Each point is reached from the start by the listed moves, each made once or not at all, plus a little noise. Say if it took an odd or an even number of moves. Then give how often each move was made.

Moves:
(1): [  7.3  27.0   4.8 -28.5]
(2): [-25.4   1.1  -2.8 -14.5]
Start: [-1.8 -4.4 -2.2  4.1]
Points:
[-2.3 -4.7 -0.8  3.6] => even (0, 0)
[-19.4  26.3   0.2 -37.6] => even (1, 1)

Moves:
(1): [ -0.4 -16.3  12.5  10.0  -7.4   3.0  17.2  -8.4   0.7  -2.2  -8.1  10.5]
(2): [ 22.1   9.5 -16.1  12.7  -3.1   0.6  -6.4  50.8 -13.5  -2.9   7.7 -18.0]
(3): [ -3.3  -1.8 -17.6   6.2  -4.9   8.6 -14.2 -20.6 -10.2  -5.8  12.5   9.1]
(4): [ 12.8  -5.0 -12.1  -8.9  -5.8   6.4 -13.0  -0.4  -5.6  -2.9   7.9  -0.1]
(5): [  6.7  14.9  -6.6  -1.0  -6.5   2.2   0.5   4.7 -10.9   3.8   9.1   1.2]
(6): [-8.2 -8.8  5.7 -6.9  9.7  8.5 28.2 -7.2 13.4 -4.1  5.2  7.6]
(7): [ -3.9   0.0  -9.1  -2.7  -4.6  -3.1   9.2 -23.9   2.6  10.8   8.7   5.8]
(8): [-9.2 -7.2  5.9 -7.8 -9.7 -4.2  2.3  4.9  6.4  1.2  3.3 12.0]
(9): [10.7 -8.2 18.7 -5.2  6.4 -8.2  8.3  1.1  8.1  6.4 -1.6 -2.6]
Start: [  7.2 -10.6   1.1  17.4  -1.2 -15.5  16.3 -18.2  -4.5 -12.9  -2.2   1.8]
Points:
[ 25.1 -39.9  -2.7  15.1 -16.5  -2.4  45.4  22.2  -1.5 -23.3  14.9  13.1] => odd (1, 1, 0, 1, 0, 1, 0, 1, 0)
[ 14.7 -50.4  -0.3  10.4  -9.2  -1.6  52.8 -78.4   5.8 -11.7  21.4  32.2] => even (1, 0, 1, 1, 0, 1, 1, 0, 1)
[ 22.5 -18.8 -27.8  42.7 -20.4  -6.4  21.5 -20.1 -24.7 -12.6  19.1   9.5] => even (1, 1, 1, 0, 0, 0, 1, 0, 0)
